Each row is a point. Two turns around zero, p and q, are shown by what they do to some points. Where does a point land after both, in the order given? Backwards means that the second turn is done in reverse. Each puzzle has new turns, and all numbers are rounded.

Turn p:
[-37 -45] => [-31  49]
[-6  2] => [4 5]
[19 47] => [ 38 -33]
[-23 -30] => [-21  31]
[46 27] => [ 11 -52]
Turn q:
[31 21] => [37  0]
[29 -7] => [ 20 -22]
[-60 -14] => [-58  21]
Where do these land?
p, then q: [-47  22] => [51 12]
p, then q: [ 44 -37] => [-57   2]
p, then q: [-27  -7] => [17 22]
p, then q: [30 22] => [-10 -36]

Turn p:
[ 41 -35   5] => [  4 -45 -30]
[-32  39 -27] => [-16  31  45]
[21 48  3] => [-49  17  -5]
[-12 -14 -43] => [ 10 -22  40]
[-36 -30  -6] => [44  2 18]
[17 -8 68] => [  9  17 -68]
Turn q:
[23 17 32] => [-17  10  38]
[-21  -7 -26] => [ 10 -15 -29]
[-35  29  45] => [ 17 -39  47]
[ 26 -20 -78] => [-28  23 -77]
[  6 -19  27] => [18 20 20]
Where do these land?
p, then q: [16 12 40] => [-17 -24 -34]
q, then p: [-56 -14 -17] => [ -2 -60  -3]
p, then q backwards: [ 30 -31  -2] => [-35  15 -20]
q, then p backwards: [-22 -15 -53] => [ 32 -24  44]
p, then q: [31 49 32] => [  5 -59 -30]

Turn p:
[-16 -12   2 -56] => [-26  48 -21 -11]
[ 39  18 -21  41] => [ 22 -29  47  20]
[21 -5 19 24] => [ 25 -18  12 -17]
[  2 -19 -18  42] => [ 36 -21  -2  27]
[-46  18  18 -52] => [-58  21 -37 -19]
Turn q:
[ -8  24 -49 -15] => [-35  30  -4 -33]
[-26  31   3  -9] => [  9  14 -32 -21]
[-2 37 13 23] => [ 14  29 -27  17]
[ 41   5  26 -20] => [-21 -28 -20  34]
[-20 -16  16  29] => [39  4 15  4]
[-25 -97 -17  -7] => [ 18 -48  80 -36]
[39 15  8 -1] => [-23  -1 -12  34]
Where do these land?
q, then p backwards: [ 29 -55  30   9] => [ 20  27 -31  53]
q, then p: [  9   1 -42 -11] => [-32  -3 -29 -10]
p, then q: [-23 -17  -1  45] => [-19   1  48  15]
p, then q backwards: [10 25 -9 12] => [ 17 -26  -3  -3]
p, then q: [-24  47  23 -55] => [ 25   1 -26 -71]

Turn p:
[ 26 -50  -9  -7 -34  28   7  10] => [41  1 -2 39 30 -9 35  2]
[-26 -14 -29  54   5  37 -34  52] => [ 52  -9 -37 -62  42   7   2 -11]
[  9  58 -17   4 -24   4 -35 -21] => [-19  -1  42 -19  11  14 -16 -54]
[-39  22 -51 -54  26  32 -10  44] => [-41 -60  -5 -38  56  17  20  26]
[ 44  38  41  38  17 -46  41 -30] => [  3   1  10  26 -82 -16 -57 -18]
[-36 -36  -2  43 -24 -15 -28   8] => [ 34  44 -27 -31  -2  25  25  -8]
[-22 -28  17  -9 -23  20  30  -8] => [  6  19 -20  38  19  21   1  22]
[ 21  29  20  35  13 -66   5  41] => [  1 -23 -34 -21 -75 -12  -6 -36]
[ 31 -21   0 -54  34 -26  53 -54] => [-26  -9  46  54 -40 -19   4  64]
[ -7   2  30 -51   9  32 -29 -42] => [-50  36  25  15  40 -27  -6  13]
Turn q:
[-37  46  33 -20  49 -13  11  61] => [ 64 -41  -2 -16  -4 -49 -53 -12]
[-21 -42 -58  29 -23 -31 -14 -49] => [-61  28  -4 -40  34  16  32  44]
[  6 -32  30 -35  36  19 -17  17] => [ -9 -47 -34  25   1   2 -22 -28]
[ -4   2 -23  -7  32  34  12  35] => [  6 -43  22  -7 -19  18 -32   5]
[ 40  56  64  78 -17  17 -46   1] => [ 75  72 -36  61 -17  24 -12  29]
[  1 -12   3 -10 -20  34  17 -71] => [-39   4  29  51  17  -2  43   9]
[ 31 -10 -21  -2 -11 -63  23 -48] => [ -7  15  -8 -36  15  -1  81  -6]
[ -5  37 -23 -42 -31  -1  -3  31] => [ 10  16  43 -23   6  -1 -27 -46]
[-11 -45  -5   8 -15   3  17  23] => [-40  -3 -11 -15 -34  -8 -11   4]
Where do these land?
p, then q: [-10  42 -14   0  22  41 -25  -4] => [ -2 -36 -31  12  44  -8 -16 -14]
q, then p: [ 52   4  81 -59 -36 -20  13 -23] => [ 34  22  68  21 -62  47 -48  10]
p, then q: [ -7 -45  80 -20 -45 -21 -37  -7] => [ 53  26  66 -35  14 -20  28  49]
q, then p: [ 22 -47  94  33  35 -24 -39 -29] => [ 77 -63  40 -47 -20  49  13  11]
q, then p: [  4  -1 -23 -39  32 -25  12  42] => [-13  26  29  29  12 -22  41  29]
q, then p: [-34  38 -24  25 -14   4  39  16] => [-36   2 -36  22 -17 -26  16 -40]
p, then q: [ -1   6 -74  39  -4  14  -3   3] => [-11 -35 -19  48 -19  24  15 -46]
p, then q: [  9  27 -50  15  10 -10  -8  18] => [-39 -18 -15  26  -2  -4  14 -34]
q, then p: [-28   0 -47  -8  14  -3  17 -29] => [-25   1 -46   8  -2 -18   4  35]
p, then q: [ -8 -24 -22  15 -14  44  30  14] => [ 11 -32 -17   3 -25  49   0   8]

Turn p:
[-13 -16  -8  -2  -1  12  31 -12 -26] => [ 25  10   4 -10 -22   6 -15  21 -20]
[ -5 -23 -60  12  11  -4 -12  22  37] => [-32  40  11 -32 -11  26  37 -21   8]
[-31  11  -2   9 -13  19 -20  -3  -6] => [ 17  -4  36   3   5 -14  17  -4  -4]
[ 31  -3 -20  12   6  67  53   1  59] => [-21  -1  18   4 -74  44 -33 -54   6]
[ -6  19   0 -48   3  16  35 -35  -5] => [ 57 -12 -26  15 -30  15  -5  -6   3]
[-11   5 -19 -28 -40 -46 -36 -57 -34] => [47 11 -9 34 55 27 39 43 -4]
[ -6 -19  11  15  -3 -57  22   0  45] => [-36   9 -41   5  15  10  13 -22 -49]
[ 18  23  45  60  14 -52 -23  29 -28] => [-44  12  -8   9  65 -60 -37   8  -6]
[ 12 -15  12 -24 -30  29 -39 -30 -24] => [ 16 -35  26  27   3  18  14  45  22]
[  4  -1  21 -21  72  31 -23  22  -8] => [-12 -10 -14 -11 -43 -55   6   9  50]
[  7  19  19  15 -19 -15  12  62 -10] => [-16 -20   2 -42  37 -16 -36 -19  -6]
Turn q:
[-19 -20 -12  28 -23   9  49  29  28] => [ 26  16 -40  29 -35  18  24  13  26]
[ -9   5 -30  23 -17  37   0 -37  21] => [ -4  14 -38 -36   2 -18  15  37   9]
[ 15 -13 -10  24  25  -2 -23   2  31] => [ -2 -21   7 -23 -15   1  43  -2  -8]
[-28  -6  23   0 -26   2 -25   8 -86] => [ 10  50  28  20  75  11 -19 -15   4]
[ -3 -24 -10   9   1  33   5  28 -84] => [ 11  50  21  -8  42  64 -13  -7  23]
[  4  19 -19  -4  18 -57   9  34  27] => [  2 -37  -1  38 -30  18   9  -1 -46]
[ -2 -24 -20 -16 -13  21 -13  20  15] => [  2   0  21   3 -10   6  14  36  24]
[-26  30  19 -52  55 -10   2  22  27] => [-72 -38  12  36 -22   3 -14 -15  -2]
[ -6  41  61  14 -13  29   5  18   1] => [-26  57   1  15 -21 -31  -5 -38   2]
[ 40   5 -21 -16 -16 -31  17 -27   5] => [ 35 -29  -6 -17 -14  -8 -35  13 -24]
[ 35 -12  18  -8   9 -30 -25 -97  16] => [ 19 -60  -6 -59  26 -63 -18 -20  -9]
Where do these land?
p, then q: [  5  -9  20  -6  37 -21 -34  18 -57] => [ -4 -37  20  50 -29  25  18   5 -32]
q, then p: [ -5 -18 -11 -10  16 -29 -24 -53 -17] => [-19  13 -37 -13 -32 -13  22  38  13]
p, then q backwards: [36  8 15 47 -3  5 32 22 32] => [  2  45  31 -33  37   1  18  -1 -25]
p, then q backwards: [-26 -36 -46 -29  30 -13  -7 -15  12] => [  3  -3 -22  59  -6  33   1  24  27]
q, then p: [  5  17  31  27 -20   8 -27  40  22] => [ 25  -3 -10  19  32  -5 -42 -18 -32]
q, then p: [-12 -17 -23  -2 -34  45  58 -24  17] => [-21   7  11 -30  18  44  28 -52  34]
q, then p: [-71  45 -17 -20  15 -17  41   8  19] => [ -5  60  66 -33   5 -11  23  -2 -24]
p, then q backwards: [ 33   5  18 -16 -20 -18 -31  37 -33] => [-25 -29 -22 -30   8  13 -12 -49 -15]
q, then p: [-24  32 -25 -47  51   4  20 -31  42] => [  0   7  33 -50  -3   4  68  23 -37]
q, then p: [ 42 -10 -12  21 -28  -9 -45   0 -50] => [  9 -30 -40  13  -5 -29 -42  16  47]
p, then q: [ -5 -27  13  -9 -28   9  33 -28  22] => [ 23  43   6 -19  24  16  -2   7  24]
p, then q: [ 22   9  37  43 -17  38 -17  26  -9] => [ -5 -17  22  26  32 -33  40 -33  17]

Turn p:
[ 16 -19  20  11   9  12  21 -29   8 -27  21] => [-24  14 -19 -10   0  13 -20 -21  28 -28  -9]
[-43  36 -61  -8   6 -13  11  22   6 -46  14] => [ 61  10  -3  10  22  28  41 -49 -25   7  -8]
[-63  23 -41  15  17  -9  11 -25 -56 -32 -19] => [ 38  -4 -20  36  29 -47  29 -66 -14  -7  22]
[ 18 -24  22 -13  20 -21 -18  -1  13  21  14] => [ -6  -8 -13  -9 -15  20 -22  35  10  -3  27]
[  5 -30  -8 -19  10  38 -15  -1   7   9  -3] => [-21  11   8 -29 -26  -1   6   2 -22 -16  17]
[-14  18  41 -21 -14 -15  23  47  -9  55  16] => [-26 -34  31  14  40  21  27  50  14  24  15]
[ 27 -29  18  13  -5  16  25 -18  14  48   1] => [-29 -10  35 -18 -11 -11 -23  25  32 -30   2]
[ 31  10  48   2  20  16 -28  -1  29  28   5] => [-40 -23  -4  13 -37  24 -23  38  -5  -6 -10]
[ 57   0  -1  -7  14  -3   7 -15  12  15 -19] => [ -3 -28   3 -29 -39  -4 -22   6  24   7 -13]
[ 24 -40  36 -17  -8 -20   1  -3  25  10 -20] => [-12  11 -18 -26 -17  -5  -6  52  33  -2   0]
[ 20   9  46 -24 -14  13   5  40   0   8 -14] => [-43 -16  -4 -14   7   9  21  36   0  30 -21]
[ -6   2 -41  43  -6  -1 -21  14 -56 -23  17] => [ 22   5   0   3  43 -22 -36 -42 -45  14   6]
[-36  30 -53  -1 -36  -6 -17 -37 -22 -39  10] => [ 38  47   7  36   1 -15   8 -63 -10  26   6]
[-37  15 -25  25 -12  -7  -4   6  30 -27 -23] => [ 43  23  -4  23   3  -8  23  -3 -18 -16 -34]
Turn q:
[-34 -42  -4   5   5 -44 -42 -15  29 -26 -22] => [ 37 -11 -21 -25  -7  19  17 -68  20  26  -2]
[-23  12  36  33  -2  28  15  18  -3  17  26] => [ -2  19   9   6  -5 -22 -49  28  23  14  22]
[ -6   5  -7  -1 -25  -5 -27  30  -6 -20  27] => [ -2  -1  -7 -26  29  25 -23   0 -19  14  17]
[ 19  24  22   7  -6 -15   1 -19  -5  26   3] => [  4   1  -6  -9 -23  -8 -19  17   0 -32 -21]
[ 49   2  18 -10  26   3  25 -32  -1 -36 -34] => [ -9  -6  51  -4  -4  -5  42   3  18 -18 -49]
[-11 -20 -24 -39  42 -30 -37 -18  46 -24   3] => [-23  10 -11 -18 -13  26  38 -79   3  -2   5]
[ 23  10  -8 -39  26 -25  41  17 -10  -8 -35] => [-19 -23  33  37 -25  27  25   0 -24  -1 -31]
[-15   3  13 -13 -14  23  14 -22 -39   6   3] => [ -5 -31  -3   7   5  -7   2  35  24 -17  19]
[ 22  37 -49  -7  54 -22  14 -11  -2 -27 -41] => [-39 -31  22  23   0 -21  27 -44 -34  -4 -52]
[ -3 -29 -16  29 -13  16 -17  31 -18  35  40] => [  0  25 -46 -12   6 -10 -13  35 -16  37  26]
[ -4   4  28   7 -34  47 -11   5   4  29 -15] => [ 37  13  15  -3   0 -26  -9  31  -2 -18  40]
[-18  -6 -10  27 -59  26  24  15   5  27  44] => [ 20  34 -36  26  39   1 -37  42   5   2  27]
Where do these land?
q, then p: [-21  14 -10 -12 -19   0 -24  -2  20  17 -30] => [ -6  12 -13 -10   1   2 -40 -30  17  11   6]
p, then q: [-15 -11  -4  51 -48   2  -4  -2   4  10  49] => [-17 -11  39 -48 -22 -40 -34 -20   1   1  -1]
q, then p backwards: [-21 -10 -22  13   3 -21  13  10  26 -10 -23] => [ -8  41 -19   7  -8  -9  -4 -10 -13 -24   8]
q, then p: [  2  -8  -5   4   9 -13  79 -22  23  11 -33] => [ 13  -7   0  14   8 -36 -24  16   8 -28 -73]
p, then q: [ 51 -20 -28 -18  20 -14 -26 -18  13   7 -22] => [ 24   7 -19 -22  15  44  14  17 -31 -31  19]
q, then p: [ 13   3 -26 -11  10 -20   9 -12  14 -33  -6] => [ -8  -9 -12   5 -13 -31  16 -16  14 -30  -3]
p, then q backwards: [-12   1 -18 -17   8 -22 -11  -5 -97 -17 -29] => [-57 -16 -53  41  15  34 -48   8  -7   3 -16]
p, then q: [ 25 -20  28 -16 -12  28 -13  35 -17   0  19] => [-20 -29  -8  15 -19  -1  -9  -3  -3   6  55]
q, then p: [-16  41  -6  19  12  35 -26   7   2  -4   4] => [ 13   3 -33  27   5  16 -13   6   7  12  42]
q, then p: [-19 -21 -10 -26  22  50 -20 -16  -2  12 -20] => [ 10   9   9   2  38  36  -8 -10  48 -12  10]
q, then p backwards: [-23  -4 -25 -23  -5 -13  41 -26  14   5   2] => [-33  30  28   9  16  -8  12 -24   9 -15  15]
p, then q: [-18  12  37   9   9 -25 -27 -12   4 -20 -19] => [  9   4 -24  14  25 -21  -8  -9 -33  27 -20]
q, then p: [ 72   1  31 -13 -10  29 -16  15  17   0  29] => [-32 -26 -18  14  16  27  55 -11 -11  47 -15]
q, then p backwards: [-18  22  56  38   0 -16  25  47 -20  23  78] => [ 74 -32  46  16 -29 -29 -52 -22   9  16  36]

Turn p:
[ 17  -9   3  18  21 -50  42 -34  -6  50  23  -8] => [-22  13 -11   2  34  -4 -38 -10  23  71 -19  16]
[  6 -37   0 -20  -1 -36  48  42  -4   7   3 -17] => [-16  46 -38   5  -8  11 -47  28  15  -3 -16   1]
[ 36  18  17   2  60  15 -23  38  19 -24  24  55] => [  4 -77  19  -5 -28  12 -28  47 -38   3 -14 -17]
[ 47 -19  16  -4  24  48 -34  26 -69 -15  17  68] => [  0 -66  10  32 -89  37 -25 -14 -34   2  21  18]
[-69 -22  14 -17 -15  40  -3 -46  41   0 -25 -32] => [  3  40  -8 -25  62  19  51 -29 -39 -30  25  -6]
[ 75   7  25  -7 -15   2  -9   6   1 -24  51  19] => [-16 -20  32  29 -46 -17 -34   7 -14  27  10 -55]
[ 43  26  66  37   3  25 -38  36 -16  10  -8  15] => [ 35 -45  -6 -35 -63  -7   1  11  -8  38  39 -22]
[ 16 -22 -22 -10 -16 -36 -12 -18  10  12 -50   9] => [ -9  14 -35  20   2 -51  17  -4 -13   3 -17  29]
[-81  39 -55 -28 -43  38  21 -19  41  37 -24 -35] => [ 43  56  34 -31  80 -20  16 -34  11 -69   6  29]
[-88  11 -17  26 -52 -10  22 -27  26 -12 -16  -1] => [-14  63  38 -36  37   0  63   3  15 -21  -5  32]
[-43 -46 -61  32 -20  -4 -26 -10  10  13 -10 -53] => [-36  14 -29  10  53 -14  33  -5  45 -39  45  32]
[  9  21 -27   1  19 -14  63 -20  -6 -30 -19 -41] => [ 35  31  -3  47  35  19   7  20  34  14 -37 -10]
[ 32  30  41 -29  35 -18 -51  25 -48 -24  33  21] => [ -8 -68  -5 -11 -67  16 -17 -21   3   5 -35 -45]
Turn q:
[-29  49   8 -23  76 -12 -28  14  41  36  45  -4] => [ 62  18  11 -44  -4 -21  25  -4  79  -8 -46  -8]
[-37  34 -17 -17  58 -10 -71  41   3 -22  59  40] => [ 58  46  13 -76  -8  15  40  41  46 -20  11 -37]
[ 66 -31  52 -19 -40  49   3 -40  36 -24  60 -28] => [-69  46  36   3 -47  42 -32 -25   0 -10 -34  72]
[ 58  22 -20   1 -15  53  -9 -34  13   3  -8 -42] => [-25  25  22   4 -16 -41 -25   0  -9  43   3  66]
[ 12 -21   3  17 -24 -23   4  53   1  15 -33  29] => [ 11 -35 -40  14  25  36 -16  10   5  -6  38   4]
[ 60  13  28 -62  -1  37   9 -46 -10  -4 -13 -27] => [-45  26  24  -5 -18 -18 -74 -10  -2  43 -38  12]
[ 29 -46  27 -31 -19  66   3 -25 -23   7  26 -73] => [-82   7  44  10 -65 -15 -30 -40  18  11   8  20]
[-59  -7 -11   9 -20  15  19  16  13 -23 -48  18] => [-21 -48 -32 -28  28 -17  23   9 -36 -24   8 -11]
[-32 -12 -28   0 -29 -13   2  -7 -10  32  -8  21] => [ 14 -14  10  10  34 -14  -2 -20 -16 -31  30 -15]
[  7 -42 -31  34  16 -33  55   4 -15  -3 -16  36] => [ 39 -22 -46  46 -21  10  -5  -2 -48 -23  11 -19]
[-22  52  -7  -9  71 -41 -11  56   5  -9  68 -20] => [ 71  -6  32 -24 -36  14  45  46  66   4 -32 -27]
[-16 -38  15  49   3 -17  -2 -11 -18   0 -47   6] => [-20  -3 -55  36  15   0  27 -18 -17   6  20 -24]
[-29  26   2  49 -19 -26  29   9 -39  10 -26  43] => [ 35 -34 -15  12  42  24  29 -19 -46  23  17 -28]
[ -8   0 -19   3 -58 -44  -4 -29   3 -18 -58  -1] => [-30  -6  -5  42  69 -14  -5  31 -39  -8   6  -5]
Where do these land?
q, then p backwards: [ -1 -34  10  30  20  -9 -14  23 -23 -13 -44 -40] => [ 39 -42   8  34   2 -25 -29  -3 -11 -25  -3 -29]
q, then p: [  3  14  24  -7 -17  -3   3  16  -9  -1  57 -41] => [ 15  34   5 -35  -6   9  11   8 -46  18  30 -14]
p, then q backwards: [-12 -19  57  -7  -4   5  42  -8  18  31  35  10] => [ 31  20  23 -22 -16  30 -20 -17 -41 -22  -5  43]
p, then q backwards: [  9 -19  47 -17 -17 -15  40  -3  14  12  19  44] => [ 41  14   7 -21  -2  32   3 -38 -31 -42   1  13]
q, then p backwards: [ 67  -4  20 -25 -26 -37   4   2   0  20  24  36] => [  0  -8 -17 -22  26  32  73  13 -29  13  28  -5]
p, then q: [-16  73   5  14 -23 -12 -38  56  14 -32 -48  30] => [-32 -49  -7  28  10  56 -67  52 -12 -13 -20   4]
p, then q: [-53  -1 -58  56  43  -1 -32  -3 -27 -31 -11  -2] => [  5 -29 -66 -33 -42  15  -3 -13 -38 -58 -19  18]
q, then p: [-41  53 -57  21  34   3  -6 -29 -73 -42 -70 -29] => [-11  35 -68 -26   1   2 -71 -14  96  34 -27  11]
p, then q backwards: [-11 -39  13 -62 -38 -17  12  -1  37  57  19  -9] => [  8 -28   1 -40  -7  40 -26 -67   1   5 -33  46]
p, then q: [-30  47 -71  53  54 -16 -91 -40 -63 -28 -42  16] => [  -9  -25 -102   40  -29   17  -33  -37  -73  -89  -31   18]
p, then q: [ 30 -10  48 -25   1  56  13   4  34  51  13 -10] => [  4  57  59  10 -28  -3 -11  -3  36  31  27 -21]
q, then p: [  6   4  -8  23   8  -9  16 -36  51 -16 -10 -40] => [  6  14  -1  -7 -19 -10  23  40   6  15 -30  53]
p, then q: [-16 -25  -2  12 -38  46 -16 -27  -7 -46 -15 -19] => [  9 -21  31   4 -39  20  31 -17 -44  13 -35  17]
p, then q: [ 22 -24   9 -64  25   7  19  18  30 -16  31  14] => [-38  11   5  -7  -4 -18  35  24  13  41  48 -31]
q, then p: [ 43 -16 -36  -1 -21   1  47  29   4  52  41  40] => [-32 -41  28  45 -50 -16  13 -15 -35  24  44 -23]
